Rows are points. The ring and each string are closed loops that go straight from each point to the next, and from the last back to the first. Before rounding, they use only three directions, however many columns there are. Count how often each string passes through the ring. Passing back the other way cancels.

Ring:
[[ 5.2  0.9 -0.4]
 [ 4.5  3.9 -0.8]
 [ 0.7  5.1 -1.1]
 [-1.4  4.2 -0.4]
 [-3.2  1.4  0.7]
 [-3.1 -3.2  0.6]
 [-0.6 -4.7 -0.3]
 [ 1.9 -3.6 -0.4]]
String, 24 rows:
[[-1.8  1.2  3.9]
 [-5.2  0.0  2.0]
 [-6.5 -0.9 -1.2]
 [-3.6 -0.5 -2.0]
 [-4.8 -0.2 -2.6]
 [-6.5  1.4 -2.5]
 [-4.3  4.9  0.4]
 [ 0.4  4.7  2.3]
 [ 0.0  6.6  1.8]
 [-1.4  6.3 -1.0]
 [-3.2  4.0 -4.1]
 [-0.8  1.8 -1.8]
 [ 1.6  3.6  1.0]
 [ 2.4  6.2  2.0]
 [ 1.9  2.6  1.6]
 [-1.4  1.6 -1.9]
 [-4.3  3.1 -3.7]
 [-2.0  1.9 -1.4]
 [-1.0  1.4 -0.4]
 [-5.0  0.5 -2.8]
 [-6.2  1.4 -0.4]
 [-4.7  1.5  2.0]
 [-0.7  2.0  4.1]
 [ 1.1  1.3  2.0]]
Times through: 0

Ring (7 x 6):
[[ 1.1  2.4  0.6 -0.7 -7.3  2.0]
 [ 1.8  1.8  1.8 -1.8 -4.5 -0.8]
 [ 2.0  0.0  2.2 -0.7  1.6 -2.6]
 [ 1.6 -1.0  1.0  2.4  6.7 -1.7]
 [ 1.0 -1.1 -0.1  4.3  6.8  0.5]
 [ 0.4 -0.7 -0.7  4.5  2.9  2.9]
 [ 0.3  0.6 -0.5  2.7 -2.9  3.8]]
String:
[[  1.1  -3.6   2.7   0.7   5.1  -2.2]
 [  1.7  -2.9   2.3   1.7   9.1  -3.5]
 [  1.2  -3.4   1.9   2.5   8.5  -2.1]
 [  1.5  -0.6  -0.2   4.7  10.0  -1.0]
 [  1.4   1.0  -1.1   5.0   6.9   0.7]
 [  1.3   1.7  -0.7   3.1   1.9   1.4]
 [  1.1   1.9  -1.3   4.1   2.2   2.3]
 [  0.8  -0.2   0.0   2.9   1.6   1.7]
 [  0.0  -2.6   0.3   3.7   2.4   2.7]
 [ -0.3  -1.2  -0.6   4.0  -0.8   4.6]
 [  0.6   3.3  -1.7   2.9  -5.1   4.8]
 [  1.1   3.6  -1.0   1.8  -4.6   3.1]
 [  0.8   0.1   0.8   1.0  -2.1   1.5]
 [  0.7   0.6   1.2  -0.6  -6.8   2.3]
 [  1.3   3.4   0.9  -2.0 -10.3   2.0]
 [  1.3   1.3   2.2  -2.7  -7.9   0.2]
 [  2.1   4.0   1.7  -3.3  -8.8  -0.6]
 [  2.5   3.3   2.5  -4.1  -6.9  -2.4]
 [  2.4   2.1   2.5  -2.8  -2.9  -3.0]
 [  2.3   3.0   0.9  -0.4  -1.0  -1.5]
 [  1.4  -0.5   1.5   0.6   1.7  -1.0]]
Times through: 3
String (28 x 6):
[[ 2.1  6.0  0.0 -1.8 -9.9  1.3]
 [ 1.6  4.2 -0.1 -0.3 -6.6  1.7]
 [ 0.9  0.0  1.2  0.3 -2.7  1.1]
 [ 0.5 -0.8  1.4  0.1 -4.1  1.8]
 [ 0.4  1.9  0.1  0.4 -8.4  4.1]
 [ 0.7  4.6 -1.5  1.4 -9.7  5.4]
 [ 1.0  3.1 -0.9  1.8 -4.8  3.4]
 [ 0.8  0.3  0.4  1.6 -1.3  1.7]
 [ 0.2 -2.6  1.5  1.5 -0.3  1.7]
 [ 0.0  0.2 -0.2  2.1 -5.3  4.6]
 [ 0.3  3.4 -1.4  2.0 -8.8  5.8]
 [ 0.8  3.7 -1.0  1.4 -7.1  4.1]
 [ 1.0  1.9  0.0  1.1 -4.0  2.3]
 [ 0.7 -1.5  1.5  0.8 -0.7  0.8]
 [ 1.1  1.0  0.6  0.8 -2.3  1.1]
 [ 1.6  4.2  0.0 -0.4 -7.0  1.7]
 [ 1.1 -0.2  1.2  0.7 -0.6  0.4]
 [ 1.1 -1.3  2.6 -1.2 -2.3 -0.6]
 [ 2.3  3.1  2.5 -4.1 -7.9 -1.8]
 [ 2.4  4.0  1.5 -2.7 -5.8 -1.6]
 [ 2.3  4.0  0.8 -1.2 -4.0 -0.9]
 [ 1.2 -0.4  1.4  0.7  0.2 -0.2]
 [ 1.4 -1.7  2.8 -1.0  0.3 -1.9]
 [ 2.1 -0.2  3.5 -3.1 -1.9 -3.4]
 [ 2.7  3.4  2.5 -3.8 -5.4 -3.1]
 [ 2.1  3.3  1.0 -1.3 -4.2 -0.7]
 [ 1.4  1.0  0.8  0.6 -1.2  0.3]
 [ 1.9  4.1  0.2 -0.4 -5.1  0.7]]
Times through: 4

Ring:
[[ 1.2  0.6 -0.8  1.4 -1.9 -0.7 -0.9  0.4]
 [ 0.9  4.2 -3.1  3.8 -4.1 -1.0  4.0  0.9]
 [-0.2  5.4 -3.9  4.5 -4.8 -0.9  6.6  1.1]
 [-1.7  4.9 -3.6  3.6 -4.2 -0.4  7.2  0.9]
 [-2.9  2.6 -2.0  0.5 -2.2  0.5  4.3  0.1]
 [-2.8 -1.5  0.7 -4.4  0.9  1.3 -2.5 -1.1]
 [-2.2 -3.2  1.7 -5.5  1.9  1.4 -5.2 -1.3]
 [-0.7 -3.9  2.1 -3.7  1.7  0.7 -6.2 -0.8]
 [ 0.5 -2.0  0.9 -0.8  0.0 -0.1 -3.9 -0.1]]
String, 28 rows:
[[  0.1   1.8  -1.5   0.6  -2.2  -0.2   0.7   0.1]
 [  1.3   2.0  -1.6  -0.1  -2.3  -0.4  -0.8  -0.2]
 [  0.0   0.8  -0.9  -1.0  -1.3   0.1  -1.0  -0.3]
 [ -0.2  -0.1  -0.4   1.4  -1.3  -0.4  -0.2   0.5]
 [  0.0  -1.9   0.7   1.0  -0.4  -0.4  -2.1   0.5]
 [ -0.7  -0.6   0.0  -0.4  -0.6   0.1  -1.2   0.0]
 [ -0.9  -0.9   0.2  -0.6  -0.4   0.2  -1.5   0.0]
 [ -1.4  -4.6   2.5  -2.0   1.8   0.5  -5.1  -0.2]
 [ -1.2  -6.2   3.6  -5.7   3.4   1.1  -9.0  -1.2]
 [ -0.9  -6.4   3.8  -8.3   4.0   1.6 -11.1  -2.0]
 [ -0.6  -2.5   1.3  -5.2   1.3   1.0  -6.0  -1.4]
 [ -0.4  -3.9   2.2  -7.1   2.4   1.3  -8.6  -1.9]
 [ -0.9  -6.6   4.0  -7.3   3.9   1.4 -10.7  -1.7]
 [ -0.5  -5.5   3.2  -5.6   2.9   1.0  -9.0  -1.2]
 [  0.2  -1.4   0.6  -4.3   0.5   0.7  -5.3  -1.2]
 [ -0.5  -1.0   0.2  -0.8  -0.4   0.1  -2.0  -0.1]
 [ -0.5  -0.7   0.1   0.8  -0.8  -0.2  -0.8   0.4]
 [  0.0   0.0  -0.4   0.5  -1.2  -0.2  -0.8   0.2]
 [  0.0   0.7  -0.9   2.8  -2.0  -0.7   1.3   0.9]
 [  2.2   2.9  -2.3   4.2  -3.7  -1.4   1.9   1.0]
 [  2.6   4.7  -3.4   3.4  -4.5  -1.3   2.5   0.6]
 [  0.6   2.6  -2.0   0.1  -2.6  -0.2   0.6  -0.1]
 [ -0.5   1.4  -1.3   0.2  -1.8   0.0   0.7   0.0]
 [  0.0   4.7  -3.5   6.2  -4.8  -1.3   7.0   1.7]
 [  0.8   6.6  -4.7   7.1  -6.1  -1.6   8.4   1.7]
 [  1.4   6.4  -4.5   4.6  -5.5  -1.2   6.0   1.0]
 [  0.2   2.3  -1.8  -0.1  -2.3  -0.1   0.6  -0.2]
 [ -0.2   2.4  -2.0   2.6  -2.9  -0.6   2.8   0.7]]
Times through: 3
